Every row gives one point. Each copy is the shape, with its points in the same order, turned, moved and blurred by noise. Some copies are also mirrored. Which?

Shape (8 x 2):
[[ 0.41  0.37]
 [-0.19 -0.15]
 [ 0.17 -0.18]
 [-0.11 -0.10]
 [-0.15  0.19]
 [ 0.10  0.46]
 [ 0.52 -0.09]
 [-0.11 -0.22]]
Copy 1, 8 rows:
[[-0.09  0.58]
 [ 0.18 -0.18]
 [-0.15 -0.09]
 [ 0.11 -0.10]
 [ 0.30  0.11]
 [ 0.15  0.48]
 [-0.43  0.18]
 [ 0.05 -0.22]]
Copy 1 is: mirrored
Copy 2, 8 rows:
[[ 0.40 -0.38]
 [-0.14  0.20]
 [ 0.23  0.18]
 [-0.06  0.14]
 [-0.14 -0.14]
 [ 0.10 -0.45]
 [ 0.57  0.06]
 [-0.06  0.26]]
Copy 2 is: mirrored
Copy 3:
[[ 0.61 -0.04]
 [-0.14 -0.14]
 [ 0.15 -0.37]
 [-0.04 -0.15]
 [ 0.06  0.12]
 [ 0.45  0.20]
 [ 0.49 -0.46]
 [-0.13 -0.25]]
Copy 3 is: only turned

Shape (8 x 3):
[[ 0.09 -0.15  0.14]
 [ 0.09  0.28 -0.36]
 [-0.03  0.21 -0.16]
 [-0.05 -0.42 -0.25]
 [-0.50 -0.29  0.15]
 [ 0.25  0.26 -0.43]
 [-0.04  0.17  0.18]
 [ 0.36 -0.46 -0.39]]
Copy 1, 8 rows:
[[-0.10 -0.08  0.32]
 [ 0.23  0.18 -0.13]
 [ 0.04  0.20 -0.05]
 [-0.05 -0.45 -0.06]
 [-0.58 -0.16 -0.01]
 [ 0.45  0.14 -0.09]
 [-0.17  0.25  0.21]
 [ 0.33 -0.54  0.11]]
Copy 1 is: only turned
Copy 2:
[[ 0.25  0.01  0.00]
 [-0.02 -0.18  0.54]
 [-0.08 -0.07  0.31]
 [ 0.20 -0.41 -0.04]
 [-0.21 -0.15 -0.39]
 [ 0.09 -0.20  0.66]
 [-0.04  0.19  0.10]
 [ 0.57 -0.50  0.22]]
Copy 2 is: mirrored
Copy 3:
[[ 0.06 -0.15  0.20]
 [-0.09  0.46 -0.07]
 [-0.22  0.20  0.02]
 [ 0.18 -0.17 -0.31]
 [-0.33 -0.47 -0.21]
 [ 0.04  0.50 -0.04]
 [-0.26  0.00  0.27]
 [ 0.54  0.03 -0.18]]
Copy 3 is: only turned
Copy 4, 8 rows:
[[ 0.21  0.15  0.20]
 [ 0.02  0.07 -0.42]
 [-0.06  0.15 -0.19]
 [ 0.05 -0.32  0.17]
 [-0.33  0.02  0.48]
 [ 0.16 -0.01 -0.50]
 [ 0.01  0.38  0.04]
 [ 0.42 -0.45  0.01]]
Copy 4 is: only turned

Shape:
[[-0.46  0.02  0.04  0.17 -0.20  0.15]
 [ 0.02  0.25  0.01 -0.14  0.21  0.10]
 [-0.18 -0.08  0.62  0.26 -0.36  0.09]
 [-0.08 -0.09 -0.26  0.19  0.07  0.10]
 [-0.08 -0.05 -0.28 -0.37  0.15  0.22]
 [ 0.67 -0.54  0.30 -0.39 -0.10 -0.16]
 [-0.03 -0.05 -0.05  0.05  0.16  0.14]
 [ 0.37 -0.52  0.20 -0.47  0.29 -0.36]
 [-0.06  0.25 -0.20 -0.16 -0.04 -0.14]]
Copy 1:
[[-0.32  0.25 -0.09 -0.32 -0.04  0.18]
 [-0.22  0.03  0.28  0.11  0.31  0.36]
 [ 0.12  0.38  0.30 -0.42 -0.32  0.07]
 [-0.14 -0.08 -0.21  0.03  0.12  0.23]
 [-0.51 -0.30  0.13  0.14  0.17  0.29]
 [ 0.23 -0.54  0.67  0.31 -0.24 -0.19]
 [-0.10 -0.11  0.06 -0.01  0.15  0.29]
 [ 0.11 -0.66  0.60  0.13  0.23 -0.26]
 [-0.36  0.14  0.13  0.25  0.28  0.05]]
Copy 1 is: mirrored
Copy 2:
[[-0.34 -0.23 -0.04  0.18 -0.09  0.23]
 [ 0.20 -0.24  0.13  0.34 -0.17 -0.13]
 [-0.33  0.28  0.29  0.06 -0.09  0.36]
 [ 0.04 -0.28 -0.26  0.13  0.18  0.04]
 [ 0.24 -0.60  0.08  0.05 -0.09 -0.10]
 [ 0.49  0.31  0.39 -0.53  0.08 -0.32]
 [ 0.13 -0.23  0.02  0.20  0.10  0.05]
 [ 0.37  0.00  0.56 -0.24  0.37 -0.55]
 [-0.02 -0.26 -0.03  0.22 -0.22 -0.33]]
Copy 2 is: mirrored
Copy 3:
[[-0.45 -0.23 -0.03  0.06 -0.13 -0.29]
 [-0.08  0.24  0.25  0.10  0.12 -0.05]
 [-0.07 -0.40  0.31 -0.06 -0.40 -0.57]
 [-0.19 -0.24 -0.01  0.15  0.18  0.10]
 [-0.25  0.18  0.08 -0.23  0.27  0.19]
 [ 0.67 -0.22  0.39 -0.65  0.24 -0.04]
 [-0.13 -0.11  0.21  0.07  0.15  0.04]
 [ 0.39 -0.10  0.45 -0.51  0.66 -0.15]
 [-0.04  0.20 -0.14  0.05  0.20 -0.16]]
Copy 3 is: only turned

Shape (12 x 8):
[[ 0.06  0.34 -0.17  0.22  0.36  0.36 -0.52  0.17]
 [ 0.03 -0.34 -0.13  0.17 -0.29  0.15 -0.01 -0.22]
 [-0.51  0.33 -0.15  0.13 -0.07  0.03 -0.43  0.25]
 [ 0.22  0.28  0.16  0.00  0.22  0.64  0.36 -0.06]
 [ 0.30  0.08  0.17  0.15  0.18 -0.08  0.32  0.40]
 [ 0.18  0.13  0.20 -0.44  0.00  0.13  0.21 -0.47]
 [-0.23 -0.07  0.06 -0.15  0.48  0.20 -0.22  0.35]
 [-0.19 -0.14  0.04  0.33 -0.25 -0.19 -0.28 -0.18]
 [-0.21  0.43 -0.15  0.21  0.30 -0.01 -0.07  0.03]
 [-0.47 -0.33  0.20 -0.07 -0.30 -0.26  0.06 -0.28]
 [-0.19 -0.32 -0.03 -0.35  0.22 -0.01  0.44 -0.46]
 [ 0.09  0.26 -0.29 -0.41 -0.03  0.05  0.23 -0.33]]
Copy 1, 12 rows:
[[ 0.15  0.39 -0.42 -0.24 -0.17 -0.40 -0.35 -0.24]
 [ 0.13 -0.23 -0.19  0.44 -0.34  0.13 -0.02  0.09]
 [-0.41  0.36 -0.52 -0.10 -0.28 -0.30 -0.04  0.20]
 [ 0.48 -0.09 -0.31 -0.35  0.11  0.21  0.20 -0.34]
 [ 0.19 -0.24  0.13 -0.16  0.15 -0.39  0.28 -0.01]
 [ 0.04 -0.04  0.11  0.03  0.29  0.60 -0.03 -0.13]
 [-0.07 -0.20 -0.33 -0.44  0.01 -0.28 -0.37  0.14]
 [-0.31 -0.04 -0.04  0.34 -0.52 -0.07 -0.04  0.03]
 [-0.25  0.19 -0.36 -0.08  0.04 -0.29  0.04 -0.30]
 [-0.51 -0.40 -0.04  0.26 -0.28  0.28  0.05  0.24]
 [-0.20 -0.62 -0.20  0.17  0.30  0.44 -0.12 -0.08]
 [ 0.01  0.09 -0.22  0.26  0.46  0.33  0.00 -0.03]]
Copy 1 is: mirrored
Copy 2, 12 rows:
[[-0.28  0.37  0.58 -0.09  0.05  0.26 -0.25 -0.17]
 [ 0.20 -0.11 -0.21  0.15 -0.22 -0.08  0.12 -0.15]
 [-0.67  0.45  0.13  0.01 -0.30 -0.11 -0.22 -0.04]
 [-0.24 -0.12  0.36 -0.19  0.45  0.09  0.55  0.07]
 [-0.05 -0.10  0.26 -0.10  0.20 -0.21 -0.12  0.53]
 [ 0.02  0.04 -0.31 -0.34  0.52 -0.23  0.31 -0.15]
 [-0.24  0.43  0.00  0.31  0.26  0.09 -0.17  0.14]
 [-0.08 -0.06 -0.04  0.07 -0.38 -0.47 -0.28 -0.28]
 [-0.61  0.02  0.24 -0.11  0.14 -0.06 -0.25 -0.11]
 [-0.16 -0.02 -0.60  0.22 -0.09 -0.66 -0.03 -0.22]
 [-0.08 -0.29 -0.59  0.15  0.49 -0.16  0.15 -0.14]
 [-0.35 -0.17 -0.38 -0.42  0.26  0.09  0.19 -0.08]]
Copy 2 is: mirrored
Copy 3, 12 rows:
[[-0.07  0.38 -0.31  0.21  0.18  0.02 -0.33  0.55]
 [ 0.10 -0.40 -0.16 -0.15 -0.13  0.08  0.12 -0.09]
 [-0.44 -0.02 -0.04  0.43  0.10 -0.38 -0.11  0.34]
 [ 0.22  0.50 -0.08  0.20 -0.50  0.38  0.08  0.08]
 [ 0.42  0.29  0.35  0.16  0.04  0.12  0.43  0.21]
 [-0.03  0.37  0.14 -0.29 -0.30  0.18  0.02 -0.43]
 [-0.37  0.33 -0.08  0.16  0.26  0.25  0.33  0.31]
 [-0.01 -0.37  0.00  0.17  0.23 -0.20 -0.08 -0.16]
 [ 0.03  0.44 -0.13  0.37  0.15 -0.32  0.02  0.11]
 [-0.30 -0.38  0.17  0.12  0.08 -0.03  0.26 -0.49]
 [-0.11  0.17 -0.19 -0.23 -0.13  0.11  0.56 -0.58]
 [-0.07  0.38 -0.03 -0.33 -0.36 -0.28  0.17 -0.25]]
Copy 3 is: only turned

Shape, 14 rows:
[[ 0.34 -0.33 -0.18 -0.66 -0.33  0.35 -0.23  0.29 -0.22]
 [ 0.44 -0.30  0.18 -0.07  0.07 -0.36  0.08  0.19  0.09]
 [ 0.07  0.08 -0.04  0.11  0.15 -0.22  0.19 -0.15  0.40]
 [-0.40 -0.15  0.03 -0.09 -0.26 -0.41  0.22 -0.18  0.10]
 [-0.18  0.13 -0.25 -0.15  0.36 -0.50  0.21 -0.18 -0.10]
 [-0.42 -0.25 -0.24  0.03  0.45 -0.35  0.16 -0.04  0.40]
 [ 0.12  0.19  0.33 -0.42 -0.43  0.28  0.29  0.03 -0.11]
 [ 0.12  0.10  0.23  0.07  0.08 -0.51 -0.24  0.06  0.49]
 [ 0.12  0.20 -0.28  0.07  0.33 -0.49  0.12  0.28 -0.22]
 [ 0.16 -0.40 -0.07 -0.45 -0.42 -0.21  0.23  0.46  0.53]
 [-0.18 -0.27  0.05  0.22  0.04  0.34 -0.10  0.25 -0.09]
 [-0.26 -0.16 -0.34  0.17 -0.21 -0.36  0.08 -0.01  0.11]
 [-0.32  0.04  0.15 -0.32 -0.31  0.26  0.19 -0.15  0.27]
 [-0.24  0.16  0.33  0.07  0.19 -0.26 -0.28  0.16  0.15]]
Copy 1, 14 rows:
[[ 0.31 -0.49  0.58 -0.13  0.01  0.22  0.09  0.63  0.05]
 [ 0.37  0.21  0.02  0.27 -0.08 -0.15  0.07  0.04  0.39]
 [-0.05  0.32  0.03 -0.09 -0.27 -0.07 -0.04 -0.36  0.15]
 [-0.18 -0.33  0.04  0.24 -0.35 -0.06  0.27 -0.43  0.04]
 [-0.41 -0.11 -0.29 -0.18 -0.11 -0.23  0.19 -0.23  0.41]
 [-0.31  0.02 -0.07 -0.12  0.05  0.20  0.04 -0.65  0.51]
 [ 0.04 -0.08  0.56 -0.07 -0.38 -0.24  0.39  0.33 -0.34]
 [-0.05  0.19  0.17  0.17 -0.16 -0.42 -0.31 -0.30  0.27]
 [-0.32  0.08 -0.28  0.10  0.06 -0.22  0.10  0.18  0.59]
 [ 0.29 -0.07  0.68  0.11 -0.49  0.30  0.11 -0.08  0.48]
 [ 0.00  0.01  0.20  0.15  0.54  0.33  0.19 -0.14 -0.16]
 [-0.35 -0.19 -0.08  0.27 -0.23  0.25 -0.12 -0.20  0.14]
 [-0.11 -0.20  0.46 -0.14 -0.28  0.06  0.29 -0.27 -0.30]
 [-0.22  0.05  0.25  0.22  0.31 -0.35 -0.08 -0.34  0.15]]
Copy 1 is: only turned
Copy 2:
[[ 0.19  0.42  0.12 -0.34 -0.55 -0.19  0.07  0.38 -0.46]
 [ 0.10 -0.19 -0.07  0.30  0.04  0.06  0.05  0.67 -0.08]
 [ 0.13 -0.39 -0.26  0.29  0.09  0.21  0.15 -0.01  0.01]
 [-0.43 -0.37  0.05  0.06  0.17  0.22  0.23 -0.03 -0.19]
 [ 0.21 -0.59  0.27  0.19  0.19 -0.06  0.23 -0.11 -0.13]
 [ 0.17 -0.75 -0.14 -0.20  0.33  0.36  0.20 -0.04 -0.12]
 [-0.07  0.59  0.00  0.16 -0.07  0.14  0.16 -0.07 -0.43]
 [-0.04 -0.30 -0.42  0.20  0.20 -0.05  0.19  0.27  0.35]
 [ 0.41 -0.38  0.44  0.19  0.03  0.09  0.25  0.20  0.25]
 [-0.10  0.01 -0.34 -0.08 -0.31  0.24  0.67  0.63 -0.38]
 [ 0.18  0.14  0.06 -0.33 -0.03  0.48 -0.25  0.08  0.06]
 [-0.17 -0.49  0.12 -0.10 -0.25  0.26  0.19 -0.01 -0.01]
 [-0.17  0.16 -0.30 -0.07  0.06  0.28  0.16 -0.23 -0.42]
 [-0.06 -0.06 -0.12 -0.11  0.42  0.06  0.02  0.07  0.31]]
Copy 2 is: mirrored
Copy 3 (14 x 9):
[[ 0.30  0.11 -0.46 -0.70  0.11  0.19  0.02  0.34  0.02]
 [ 0.00 -0.35 -0.48 -0.03  0.00 -0.25 -0.16 -0.27  0.23]
 [ 0.00 -0.25 -0.01  0.43 -0.01 -0.41 -0.06 -0.07 -0.15]
 [-0.17 -0.51  0.18 -0.08 -0.24 -0.24  0.36 -0.15 -0.28]
 [-0.52 -0.16 -0.09  0.11  0.21 -0.40  0.18 -0.23 -0.42]
 [-0.39 -0.66  0.11  0.30  0.19 -0.23 -0.16  0.06 -0.49]
 [ 0.30  0.16  0.02 -0.15  0.00 -0.01  0.55 -0.02  0.33]
 [-0.29 -0.42 -0.21  0.35 -0.33 -0.52 -0.16  0.10  0.14]
 [-0.52  0.02 -0.48  0.23  0.14 -0.08 -0.06 -0.35 -0.31]
 [ 0.37 -0.70 -0.53 -0.06 -0.12  0.09  0.27  0.25  0.00]
 [-0.08 -0.06  0.25 -0.09 -0.02  0.33 -0.33 -0.03 -0.02]
 [-0.19 -0.40 -0.04  0.03 -0.34 -0.06  0.04 -0.14 -0.51]
 [ 0.19 -0.17  0.36 -0.02 -0.05 -0.06  0.41  0.31 -0.05]
 [-0.57 -0.21  0.11  0.16 -0.19 -0.14 -0.09  0.07  0.24]]
Copy 3 is: mirrored
